Rows are points. Examples show where two turns around zero, p and q, send a point. Where does a point land after both, in the order given? Backwards means that the second turn is done in reverse. Each puzzle has new turns, and all numbers are rounded.

Turn p:
[-15.0 -15.2] -> [ 18.0 -11.5]
[-5.7  5.2] -> [-3.9 -6.7]
[20.7 10.1] -> [-14.2  18.1]
Turn q:
[13.2 20.3] -> [18.3 15.9]
[ 3.7 -7.8] -> [ 1.4 -8.5]
[-19.0 -18.2] -> [-23.3 -12.2]
[2.1 5.7] -> [3.6 4.9]
Where do these land?
q, then p: [ 0.0 16.4] -> [-16.4   1.1]
q, then p: [-17.7 -15.6] -> [ 14.4 -18.7]
p, then q: [ 8.6 13.9] -> [-13.3   9.5]
q, then p backwards: [  9.1 -14.8] -> [-17.3  -1.0]

Turn p:
[3.1 3.3 5.4] -> [-3.1  5.8  2.4]
[-20.8 -10.5 -19.1] -> [  4.7 -28.2  -9.5]
[27.3  0.3 14.7] -> [ 7.9 27.3 12.3]
[-19.5   0.2   0.4] -> [-11.4 -15.8  -0.3]
[ 14.7 -13.3   1.3] -> [16.3  6.3  9.4]
[-4.8 20.0 -2.7] -> [-14.3   4.5 -14.3]
Turn q:
[  2.1 -21.0 -25.5] -> [ 20.7 -22.5 -12.7]
[20.2 19.9 -0.6] -> [-23.7   2.8 -15.3]
[-10.5   9.6   7.2] -> [-7.3  3.7 13.7]
[0.4 2.7 9.3] -> [-2.9  8.9  2.5]
[-12.1 -11.2   9.6] -> [13.3  7.2 11.6]
Where do these land?
q, then p: [ 2.4 10.6  7.5] -> [-11.7  -5.2  -3.1]
p, then q: [ 4.0 11.8 -3.6] -> [ -6.5 -11.0   2.4]
q, then p: [  7.5  14.0 -26.7] -> [ 13.6 -27.3   5.8]
q, then p: [-14.3 -10.4   5.9] -> [-1.1 16.3  8.9]
q, then p: [  0.4 -25.9  16.8] -> [  2.9  28.6 -11.4]
